Each row of a before or after table is a point. One or more steps were done to the points. Then noise was added and the rows were shuffled. The steps act on how far a point lies along the listed directions, d1 being the first. Name the steps. A step turns or swaps two directions, mirrors them in a line or flattens them onto one, adds a multiple of one to another, or multiplies one. Angles are multiples of 10 degrees, from the lower direction toward the higher: turns from -170 to 170, lines from 10 to 170 but not 90. Use the fewest steps. Two steps may share a direction if one is a turn and the other turns, adds or multiplies; they go together, in the order done. Otherwise the lowest direction goes first.
(in the rows, 128 means zero)

Directions:
(1): [116 163  85]
(2): [126 171 164]
(3): [ 73 119 136]
Before:
[[121 125 141]
 [147 150 140]
 [161 149 139]
 [129 123 122]
 [165 144 133]
 [138 127  88]
 [130 108 125]
 [128 148 129]
 [114 111 120]
 [119 108 142]
 [142 158 129]]
After, 11 rows:
[[169 131 126]
 [167 150 145]
 [129  71 121]
 [127 112 111]
 [120 109   7]
 [140 196 122]
 [127  84 175]
 [126 130 170]
 [126 184 126]
 [111  96 115]
 [154 170 152]]
Steps: multiply d1 by 3; turn d2 and d3 by -20 degrees; multiply d2 by 3

Directions:
(1): [ 82 148 153 127  75 148]
(2): [100 171 126 169 154  91]
Before (8 x 6):
[[135 131 135 146 155 135]
 [137 132 111 126 150 129]
 [141 107 135  73  70 172]
 [130 110 126 118 109 125]
 [226  71  67 124 213 109]
 [105 114 139  97  77 186]
 [ 78 172 145 143 115 122]
 [131 118 118 149 159 121]]
After, 8 rows:
[[107 172 123 157 166  96]
 [ 85 160 151 111  61 149]
 [ 64 163 144 136  96 152]
 [144 103 120 136 149 141]
 [142 117 111 113 136 143]
 [117 124 129 128 105 120]
 [140 117 134 131 153 140]
 [208  34  99  65 108 187]]
Steps: turn d1 and d2 by 60 degrees

Directions:
(1): [141 167 110 133 115 133 116 212 114 130  84]
(2): [ 89 140  98 132 184  90 123 113 151 172  87]
Before:
[[181 116 143 106  59 163 132 169  94  75 162]
 [116 102 113 132 128 119 137 124 127 126 114]
 [176 123 167 103  76 170 140 126 112  77 175]
 [190 117 182 114  33 187 143 141  98  69 178]
 [141 116 130 121 120 162 115 150 133 113 118]
 [144 137 138 134 125 155 124 131 120 131 159]
 [174 119 159 132  73 170 142 139 116 100 184]
 [118  98 144 136 119 121 128  41 115 113 186]
 [ 95  90 140 120 145 115 129  13 161 127 184]
 [ 93  93 140 130 137 127 145  42 177 126 161]
 [112 119 141 125 132 138 124  86 146 143 161]]
After (11 x 11):
[[128 105 120 132 111 129 137 133 121 115 119]
 [101 114 122 136 177 104 145  59 162 170 139]
 [130 120 151 123 110 150 125 106 131 127 171]
 [122 135 125 135 156 136 124 109 130 153 145]
 [135  94 164 128  80 167 149  83 152  85 186]
 [129  97 148 136 106 127 129  47 110 104 189]
 [ 76 110 119 120 194  80 139  18 168 186 111]
 [ 95 120 127 107 185 102 140  45 160 155 128]
 [115 112 118 119 155 139 113 124 148 137 105]
 [ 89 113  91 111 193  77 133  69 154 171 107]
 [145  92 167 117  75 160 125  66 129  79 212]]
Steps: mirror d1 and d2 in the line at 20 degrees

Directions:
(1): [112 140 175 186 189 113  80 124 131  96 151 148 106  87 106 131 118  83]
(2): [106 165 163 138 113 119 111 126 162 121 136 106 173 121 140 105  47 192]
(3): [ 78 118 125 148 161 138 193  96 163 133  64 114 149 142 103 166 103 100]
(4): [136 102  78 140 156  50 144 151 139  89 141 142 123 117 123 176 128 186]
(5): [150  68 150 142 127 106 131 171 144 105 114 158 171 184  98  67 122 108]
Before, 10 rows:
[[113 179  60 121 153 145 139  69  81 133 142 105  79  51 161 199 146 137]
 [190 120  85  76 106 124 121 143  92 129 149 137  75 137 144 117 210 133]
 [162 140 101 119 138 122  82 139  88 121 164 124  75 101 131 138 178 108]
 [153 131  92  94  87 151 108 127 101 139 163 134 106 131 136 120 178 163]
 [162  89 122 129 101 100 100 130  86 111 153 132 120 155 156 102 170 136]
 [127  97  66 112 156 122 179  83 120 169  74 136  87 149 101 177 205  53]
 [ 87 120 157 211 192 111 105 120 148  88 110 178 106  99  86 150 128  52]
 [159 114 146 111 100 133  84 156  90 100 149 150 103 128 107 103 172 124]
 [150 103 169 139 155 132  88 134 112 124 152 151  86 114 114  81 178  49]
 [109 160 129  73  92 217 155  92 108 188  84  97 110 136 129 116 174  57]]
After (10 x 18):
[[ 87 150 125 150 143  65 144  96 196 127  94 107 180 143 114 144  38 201]
 [ 65 169 147 187 160 130 111  91 161 114 111 151 117  76 120 173  90 113]
 [163 150 136 106 103  95  92 152 145 102 157 119 136 134 147  79 101 216]
 [151 125 121 114  97 124  94 141 120 118 168 137 136 131 127  98 139 184]
 [143 170 141 137 132 100  59 143 129 102 173 108 120  98 132 108 102 168]
 [116  97  63 120 159  39 170 154 151  94 115 137 131 126 107 178 135 180]
 [142 136 136 110  94 109  86 156 113  89 156 127 121 114 118 114 132 190]
 [137 132 128 134 154  63 103 137 143 100 172 130 112  85 141 141 112 179]
 [107 167 140 160 161 131 104  87 116 102 143 125 135  75 130 124  82 125]
 [141 117 137 129  86 111  96 119 102 111 158 109 144 147 164  91 126 175]]
Steps: flatten d1 and d5 onto the line at 150 degrees; turn d2 and d4 by -150 degrees
